Each point is reached from the start by the listed moves, each made once or not at all, plus a little noise. Say if it took an odd or an even number of moves. Then give how often each move was made.
In the rows, zero is written as 128.

Moves:
(1): | 172 | 119 | 119 | 108 | 122 |
(2): | 127 | 149 | 114 | 126 | 120 |
Start: | 167 | 112 | 133 | 110 | 121 |
Points:
| 209 | 126 | 105 |  90 | 109 | -> even (1, 1)
| 209 | 105 | 123 |  88 | 116 | -> odd (1, 0)

Moves:
(1): | 183 | 134 | 125 | 131 | 122 | 152 | 139 | 114 | 137 | 137 | 120 |
(2): | 118 | 187 | 120 | 119 | 125 | 141 | 113 | 116 | 155 | 120 | 126 |
(3): | 139 | 137 | 170 | 114 | 125 | 124 | 111 | 136 | 124 | 127 | 142 |
(4): | 134 | 125 | 137 | 179 | 113 | 116 | 112 | 128 | 127 | 121 | 129 |
(5): | 129 | 131 | 146 | 134 | 175 | 128 | 122 | 127 | 139 | 129 | 120 |
(6): | 105 | 109 | 146 | 138 | 129 | 192 | 133 | 126 | 115 | 139 | 135 |
(7): | 122 | 136 | 145 | 142 | 130 | 127 | 202 | 133 | 137 |  93 | 147 |
(8): | 128 | 140 | 103 | 130 | 138 | 131 | 124 | 203 | 111 | 124 | 126 |
(9): | 122 | 111 | 133 | 125 | 116 | 133 | 124 | 141 | 163 | 147 | 127 |
Start: | 140 | 114 | 134 | 124 | 139 | 127 | 117 | 160 | 125 | 127 | 112 |
Points:
| 191 | 175 | 215 | 179 | 142 | 151 | 142 | 159 | 211 | 105 | 127 | -> odd (1, 1, 1, 1, 1, 0, 1, 0, 1)
| 167 |  93 | 195 | 205 | 156 | 212 | 181 | 152 | 174 | 127 | 118 | -> even (1, 0, 0, 1, 1, 1, 1, 0, 1)
| 138 | 180 | 127 | 168 | 175 | 128 |  72 | 221 | 147 | 114 |  97 | -> even (0, 1, 0, 1, 1, 0, 0, 1, 0)
| 135 |  98 | 151 | 165 | 108 | 122 |  99 | 172 | 160 | 142 | 113 | -> even (0, 0, 0, 1, 0, 0, 0, 0, 1)
| 164 | 151 | 153 | 185 | 171 | 225 |  84 | 217 | 177 | 145 | 101 | -> odd (1, 1, 0, 1, 1, 1, 0, 1, 1)
